Every row gives one point. The last column is the point's height on a tilted bowl or saddle (a function of degree 2), plus a little noise. Count its main directions that bend up, bend down and stay straight.
(in the rows, 128 means zero)

Points (12 x 3):
[[182 129  80]
 [158 136 109]
 [114 143 158]
 [ 37 110 140]
 [ 82 198 173]
 [ 77  70  54]
 [168  95  91]
 [130 113 125]
 [166  79  79]
 [136 166 119]
 [163 173  70]
 [ 87 124 160]]
Directions: 0 up, 1 down, 1 straight

Points (11 x 3):
[[ 34 139 187]
 [156  85 177]
 [133  99 151]
 [ 23 141 204]
 [111 138 133]
 [123 135 134]
 [112 133 136]
 [114 198 182]
 [134 194 178]
 [124 114 139]
 [ 87 123 138]]
Directions: 2 up, 0 down, 0 straight

Points:
[[119 145 111 115]
 [191  81 160 119]
 [ 77 135  76  72]
 [185 150 132 133]
 [164 146 124 130]
 [152  81 117 107]
 [ 84 127  68  70]
 [179  79  58  73]
 [141 124 190 133]
 [125 141 131 123]
 [ 62   8 106  23]
 [142 142 174 136]
 [128 169 134 127]
 [102 112  70  78]
 [145  63 139 105]]
Directions: 0 up, 3 down, 0 straight

Points (16 x 4):
[[102 141 157 140]
 [158 184 195 143]
 [168 172 146 164]
 [ 59 171 200 138]
 [128 108 152 161]
 [118 153 225 119]
 [110 131 182 141]
 [ 54 114 122  82]
 [140 120 123 155]
 [ 87  93 186 158]
 [100 128 149 140]
 [119 121 197 135]
 [ 57 135 122  80]
 [141 197 135 195]
 [ 63 140  73  24]
 [162  97 143 166]]
Directions: 1 up, 1 down, 1 straight

Points, 22 rows:
[[136 109  31  72  77]
 [166  80 169 152 144]
 [125 108 170  38 150]
 [ 76 106  79 209  10]
 [ 86 142 179 133 121]
 [115 137  71 157  86]
 [174  91  97 114 149]
 [122 192 215  80  92]
 [148 128  75 117 132]
 [165 190 100 145  90]
 [153 140 173 123 156]
 [140 105 130 130 166]
 [ 57  82 164 179  78]
 [157 122  36 107  87]
 [106 115 135 186 104]
 [189 164  80  55 107]
 [141 102  68 167  95]
 [164 178 128  95 138]
 [134 137 122 159 131]
 [116 139 175 184  99]
 [116 119 137 144 150]
 [ 89 154  68 125  68]]
Directions: 0 up, 4 down, 0 straight

Points, 26 rows:
[[123 119 152  98 105]
 [148 146  75 122 134]
 [ 64 117 150 168 159]
 [144 109  85 138 129]
 [  7  87 149 146 178]
 [152 136 141 109 104]
 [115 144 160 174 111]
 [ 52 141 156 166 178]
 [110 149 134 147 109]
 [109 101 147  74 118]
 [160 158 170  95  61]
 [113 117 101  78 131]
 [ 86 136 158 151 123]
 [183  97 140 116 147]
 [187  99 154  98 147]
 [156 191 142 122  22]
 [ 97 135 137 131 114]
 [115 134 113 112 116]
 [144 154 180 114  49]
 [112 162 138 154  98]
 [153 138 144 129  96]
 [143 159 164 113  59]
 [234 178  90  95 177]
 [154 166 121 127  85]
 [116 151 148  81 113]
 [105 125 116  72 140]]
Directions: 2 up, 1 down, 1 straight

Points, 23 rows:
[[154  72 101 172 157]
 [102 109 120 133 131]
 [115 136 144  89 143]
 [124 129 106 197 161]
 [179 161 218 101 195]
 [142 127 168 126 140]
 [128 148 148 114 144]
 [158 123 118 179 157]
 [151  50 164  27 167]
 [ 81  59  92 130 141]
 [132 130 136  82 145]
 [131 148 114  86 155]
 [132 169 169  97 164]
 [179 102 171 228 194]
 [197  49 144 139 171]
 [ 49 176  79 125 198]
 [155  98 122 113 139]
 [223 192 135  83 225]
 [160 110 218 171 171]
 [156 168 129  52 185]
 [140 116 158 137 135]
 [148  95 132 116 134]
 [ 83  85 131 127 127]]
Directions: 4 up, 0 down, 0 straight

Points, 46 rows:
[[ 93 158 144 149 107 120 110]
 [158  89 144 128 169  93 134]
 [147  99 121 121 113  82 154]
 [189  97  98 137 201 130 149]
 [115 194 171 132  17  79 170]
 [112 122 124  94 115 151 144]
 [148  85 105 174 144 118 173]
 [ 99 128 208 106  91 138 136]
 [189 155 223  63 142 114 101]
 [148 135 108 155 165  62 148]
 [110 167  87  66 119  91 177]
 [142 126 182 144  97  73 187]
 [110 135 124  33 192 140 190]
 [179  74 124  79 167 194 177]
 [171 112  38 156 166 115 152]
 [178 137 136 165 165 144 135]
 [116  64 146 139 175  77 146]
 [113 118 106 126 193 144 172]
 [153 172  79 135 154 120 125]
 [232  94  98 113  92 146  72]
 [176 113 182 100 143 107 108]
 [194 114 137  67 171  87 104]
 [157 100 226 183 206 112 235]
 [117 173 115 124 166 134 135]
 [ 97 120  72 138  37 101 194]
 [ 37  87  86  63 120 100 135]
 [ 67  74 161 112 146  58 125]
 [121 128 133 136 116 101 138]
 [ 89 161 137 193 179 147 131]
 [ 67 137 190 182  86  79 190]
 [ 91 167 145 161 161 107 114]
 [129  87  83 186 121 121 190]
 [123 174 101 168 228  61 176]
 [201 194 186  76 143 140 101]
 [209 139 149 181 129 207 142]
 [131 120 116 152  59 119 167]
 [ 97 156  67  72 138 171 214]
 [138 170 127 128 241 119 212]
 [115 131 135  77  98 150 137]
 [ 79 147 158 161 164 147 130]
 [163 123  90 179 117  92 133]
 [ 89 129  69 143 139 112 135]
 [142  47 114 135 166 130 174]
 [141 152 139 181 108  44 184]
 [114 156 170 171  92 111 139]
 [ 58 147  88  78 155 125 146]]
Directions: 3 up, 2 down, 1 straight

Points (46 x 7):
[[ 43 135 138 104 101 198 199]
 [132 119  49 147 189 107 192]
 [ 40  65  85  98 147 113 180]
 [122  67  92 113 183 129 176]
 [112 104 108  70 119  85 168]
 [174  49 215  81 173  77 215]
 [122 117 112 154  79 114 129]
 [137 173 137  68 218 178 164]
 [117 104 142 155 150 171 114]
 [149 171  78 128  94 211  88]
 [166 111 110 143 139 145 147]
 [130 104 132 163  93  78 128]
 [119 125 125 115 121  74 151]
 [119 126 113 106 110 125 147]
 [166 121 113  61  96 154 145]
 [133  85 188  94 100  94 168]
 [198 128 116 109  80 163 107]
 [143 170 177 147 119 155  87]
 [145  78 106 172 106  26 178]
 [187 109 122  85 114 112 179]
 [121 134 109 114 144 128 149]
 [ 94  56 142 178 157 171  87]
 [188 146  42  99  80 175  95]
 [ 80 145 157 101 162 138 147]
 [ 73 174  73 194 159 114 171]
 [ 45  79 185 176 121 137  83]
 [197  68  99 121  84 117 198]
 [ 89  65 127 144 190 126 120]
 [144  92 138  79  98  74 187]
 [130 101 130 146 172 192 126]
 [100 126  51 155 207 152 184]
 [ 59 114  54  86  90 136 190]
 [139 161 155 137 101 124 103]
 [141 102  81 136 133 135 168]
 [169 108 106  82 131 100 185]
 [233 173  82 103 104  65 153]
 [132 172 131 115  58 141  84]
 [106 166 159  87  49 113 121]
 [116  99 104 153 163 147 147]
 [189  80 194 137 116 142 115]
 [ 99  82 126 135 164 199 140]
 [171 122  85  92 122 154 153]
 [ 72 248 130 131 116  40 130]
 [207 135  75 134 181 196 177]
 [150  70  86 122  46 154 170]
 [ 51 144 101 154 118 142 171]]
Directions: 3 up, 2 down, 1 straight
